Each row is a point. Each copy is the shape, with its points in the same order, stretched, turned, moved and blurred by noise. Say if it was mirrored as well.
(in the rows, 128 means zero)

Shape:
[[107 121 176]
 [202 147 200]
 [102 153 173]
 [125 135  70]
 [151 144 141]
 [118 181  69]
 [134 107  82]]
Copy 1, 7 rows:
[[ 82 141 178]
 [161 175 209]
 [ 77 173 165]
 [110 120  81]
 [119 150 142]
 [102 160  57]
 [126  97 104]]
Copy 1 is: only turned
Copy 2 (7 x 3):
[[155  86 144]
 [194 159 207]
 [170 102 120]
 [ 79 161 103]
 [150 142 142]
 [112 179  70]
 [ 74 140 131]]
Copy 2 is: mirrored
Copy 3 (7 x 3):
[[109  98 165]
 [193 131 217]
 [ 98 128 165]
 [149 137  65]
 [156 133 144]
 [134 180  71]
 [159 109  76]]
Copy 3 is: only turned

Shape (10 x 6):
[[104 120 102  86 174 167]
 [ 93 123 180 117 136 154]
 [119 130 160 152 195 137]
 [ 65 107 133 147 171 147]
 [186 185 145 139 122 158]
 [172 106  64 130  82 116]
 [137 108  98 135 124  66]
 [202 140 100 102  90  73]
 [175  72  86 129 129 127]
 [ 69  67 165 109 197 165]]
Copy 1:
[[121 123  90  63 167 170]
 [141 129 168  71 116 158]
 [189 158 121 102 159 167]
 [152 152  96  81 106 191]
 [132 122 170 165 190 133]
 [115  55  77 153 143 100]
 [155 110  76 118 120  81]
 [141  83 108 146 169  49]
 [165  54  71 127 156 133]
 [182 132 119  28 113 205]]
Copy 1 is: mirrored
Copy 2 (10 x 6):
[[ 60 157  82 100 123 123]
 [ 90 137 169 126 121 119]
 [ 91 183 138 153 124  74]
 [ 46 143 125 158 136 100]
 [192 167 122 141 135 128]
 [155  71  55 134 118 101]
 [124  85  92 131 145  48]
 [195  84  84  93 141  66]
 [121 100  62 136  83  82]
 [ 16 158 144 123  85  94]]
Copy 2 is: mirrored

Shape, 14 rows:
[[ 98 119 138 123 177 146 141  89 127]
 [126 141 138 128 100  85 124 150 140]
 [112 106 141 130 127  70 120 156 132]
 [138 130 142 128 102 155  91 151 144]
 [132 122 126 122 139 147 140 120 103]
 [133 116 132 179 133 112 136 107 143]
 [137 140 135 130 116 124 132 130 142]
 [142 107 138 141  98 106 138 153 134]
 [148 121 131 149 100 108 131 115 123]
 [131 103 137 127 127 146 131 152 140]
 [115 137 142 134  97 150  87 144 100]
 [123 143 143 152 129 159 135 163 128]
 [136 124 100 125 249 151 137 142 134]
 [113 117  46 132  97 109 141 153 140]]
Copy 1:
[[ 84 105 138 127 157 130 121 113  94]
 [130 144 149 116  95  90 126 167 145]
 [117 136 127 112 135  85 134 184 154]
 [128 141 145 129  98 158  89 157 142]
 [118 125 124 120 127 144 127 145  86]
 [133 126 124 169 133 113 137 129 132]
 [131 126 151 127 102 121 121 142 124]
 [144 135 126 125 108 122 146 169 146]
 [149 149 121 137 110 118 133 136 126]
 [120 114 133 123 121 152 126 162 134]
 [106 176 135 126 105 152  94 166 120]
 [112 124 161 151 109 154 124 172 113]
 [109  35 141 140 174 124  95 172  63]
 [110  93  75 134  59  96 128 171 117]]
Copy 1 is: mirrored
Copy 2 (14 x 9):
[[ 72 120 114 138 169 120 152 121 130]
 [150 161 172 108 121 127 123 139 135]
 [144 140 180  91 157 120 126 131 115]
 [134 125 142 138 124 164  93 163 153]
 [107 124 108 130 129 130 143 146 114]
 [149 129 150 160 149 130 149 102 122]
 [133 142 145 135 121 129 132 143 144]
 [161 126 166 119 126 143 144 145 123]
 [154 130 147 135 115 133 137 117 121]
 [129 111 145 126 146 155 136 165 137]
 [114 144 135 131 117 172  89 146 111]
 [120 149 141 162 139 161 129 174 122]
 [101 117  82 155 218  73 131 175 126]
 [182 176 105  86 150 157 154 143 144]]
Copy 2 is: mirrored
Copy 3, 14 rows:
[[111 117 144 130 184 140 129  86 118]
 [120 148 131 132 105  87 136 160 133]
 [115 115 141 137 132  69 128 167 124]
 [143 127 135 130 101 147  95 150 136]
 [138 127 130 125 141 140 137 123  93]
 [131 128 134 188 134 113 143 117 134]
 [134 148 128 130 118 124 136 136 132]
 [135 117 138 145  96 107 149 159 124]
 [145 137 132 153 102 106 143 125 114]
 [135 100 134 130 123 137 129 148 130]
 [123 143 139 138 101 141  83 144  88]
 [121 144 134 148 137 169 129 167 115]
 [157 110 100 125 248 146 129 140 125]
 [110 116  47 132 102 104 146 148 119]]
Copy 3 is: only turned

Shape, 16 rows:
[[147 146 192 137 126 181 100  42 159 139 190]
 [132 155 128  98 148 111 163 136  48  82  80]
 [ 85 123  69 177  39  66 127  88  67 173 120]
 [106 169 167 141 144 132  32  79 171 150 184]
 [ 72 127 202 121 141 174 137  62 195 133 188]
 [109 146 151 137  97 168  90  98 126 121 227]
 [121 133 158  88 167 159  95  15 150 105 175]
 [132 120 132  98 166 108 151 136  54 166  88]
 [136 120  98  59 128 127 133 149 132 135  77]
 [117 104 143 118 167 138 162 150  82 105  53]
 [ 64 143  55 157 133  74 119 116  55 149 148]
 [130  97 104 146 121 120  97 113  95 187 122]
 [157 100  72 134 199 135 138 144  92  81  84]
 [160 120 106  96 187 111 162 134 105 131 148]
 [150 174 111 126 161 136 187 130 120 142  65]
 [167 109 156 112 165  76 152 135 136 100  97]]
Copy 1:
[[125  97 172  77 156 131 107  88 187 167 220]
 [129 133 157 131 163 110 131 129  10 112  91]
 [134 139  47 204  61 114 139  33  76 162 132]
 [ 93 135 139 120 156  99  46 109 192 202 213]
 [ 26  97 166  74 154 114 125  97 176 150 221]
 [107 126 117  87 122 161  89 118 132 153 249]
 [107 101 142  51 158  97  62  77 158 121 190]
 [133 108 115 125 173  81 149 139  40 181  95]
 [120 110 126  88 125  94 138 181  94 129  63]
 [ 97  79 165 158 178 105 135 151  36 136  89]
 [113 153  25 177 141 107 102  70  45 150 142]
 [142  79  74 147 130 121 126 122 106 187 122]
 [147  90 107 159 195 121 113 161  69  83  80]
 [139 114  90 106 192  89 154 143  96 121 129]
 [118 135 145 142 186 127 180 106  97 130  52]
 [139 104 173 142 174  36 167 145 101 113 127]]
Copy 1 is: only turned
Copy 2, 16 rows:
[[167 134 201 145 103 136 108  62 154 139 157]
 [138 127 121  64 124 133 143 153  40 148  84]
 [140 121 101 141 127  65 182 133 128  20  71]
 [113 165 176 169 148 114  49 101 166 109 149]
 [ 90 110 203 144 110 137 129  57 170 172 134]
 [118 152 187 126 129 133 126  89 146  90 182]
 [142 103 168 114 125 136  69  24 113 147 140]
 [168 134 128  82 179 141 136 157 104 148  65]
 [137 118  65  76 128 126 119 150 136 170 100]
 [137  91 128 104 132 163 146 177  80 174  76]
 [107 157  95 135 203  94 152 121  89  60  91]
 [171 118 121 147 167 119 130 154 160  88  94]
 [154  89  75 135 176 144 130 163  52 171 127]
 [159 122 115  89 193 108 132 126 100 177 135]
 [163 147  89 122 116 119 154 144  94 206  83]
 [148  89 142 100 136  88 113 167  89 194 111]]
Copy 2 is: mirrored
